Rows are points. A path goes straight from each point to the next, and from the last back to the first. The post is the endless flat space through its rows: a point in 2 columns, a line in 3, a plane in 4, and so on, so that a path can go around it. How many times does the path go around the post? Going back the other way cancels.
In the rows, zero is written as 128.

Post, 2 rows:
[[106 139  80]
 [123 112 155]]
Path, 23 rows:
[[118 108 110]
 [101  84 101]
 [143  89 136]
 [165 148 117]
 [135 154 158]
 [ 93 156  76]
 [ 67 109 120]
 [103  77 107]
 [106 109 114]
 [ 66 120  92]
 [ 92 158 138]
 [114 155 158]
 [ 83 146  78]
 [ 98 110 133]
 [ 82 146 133]
 [120 140 138]
 [149 168 122]
 [142 119 126]
 [127  93 118]
 [ 82  77 129]
 [ 93 115 154]
 [ 87  99 134]
 [117  83 127]]
Times around: 0

Post, 10 rows:
[[127 134 132 131 123 116  97 109 149 145 111]
 [128 126 172 134  74 150 122 129 163 109  96]
 [150 129 116  78  74 144 174 144  88 137 201]
 [152  98  93 137 150 141  79 132 128 152  52]
 [148 128 133 160  96 153 175 155 209 179  89]
 [168 121  81 168  71 134 105 166 138 116 130]
 [ 87 130 132 167 148 170 109 110 109 114 109]
 [167 129  62  94 151 145 155  59 125 117 117]
 [150 159 155 117 154 144 114 167 192 110  90]
 [158 140 140 141  80  91 153 103 105  97  99]]
Path:
[[169 141 148 126 120 176 161 131 157 150 114]
 [131 155 108 154 157 134 107 104 125  73 149]
 [103  98 144 175 144 106 162 113 102 119  61]
 [168 115  92 107 126 161 192 187 152 131  81]
 [153 154 125 120  77  93 135 147 120 152  86]
 [153 154  79 152 108 186 140 109 126 109 113]
 [166 160 114 171 117 133 140 136 165 131 119]
 [140 136 159 121 149 105 117  98 171 144 159]
 [140 114 121 160  93 118 149 122 137 104 119]
 [102 133 117  84 142 122 150 161 112 138 131]
 [112 164  82 134 168 192 168 121 118 129 110]
 [133 146 123 144 131 172 115 131 131 146  97]
 [171 112 120 114  87 164  98 173 141 135 128]
 [164 131  70 155 126 173  99 126 181 196 131]
 [148 132 141 115 143 140 143 114 129 138 137]
 [154  92 143 101  99 124 141 123 140 142 103]
 [112 102 112 113  97 168 115 146 131 100 142]
 [116 157  85 107 120 126 156 120 123 162 120]
 [108 149 191  83 107 143 130 115  98 122 115]
 [178 138 106 150  80 145 149 134 139 127 116]
 [160 111 147 138  69 145  94 161 164 124 111]
 [136  77 126 118 105 123 126 148 120 137 117]
 [130 116 124 139 114 149 158 164 107 101 106]
 [ 94 109 136 131  67 154 128  82 123 137  98]
 [144 148  97 182  81 170 127 156 152 130  94]
 [158 112 145 141  98 200 157 110 157 157  74]
 [172 101 163 128 100 140  99 132 157 133 117]
 [165  83  99 106  82 162 147 158 157 158 142]
 [123 143 166 109  83 143 119 134 228  84  87]
 [106 115 126 137 113 149  96 144  72 124  73]
 [125 135 128 125  96 170 146 144  67 151 142]]
Times around: 5
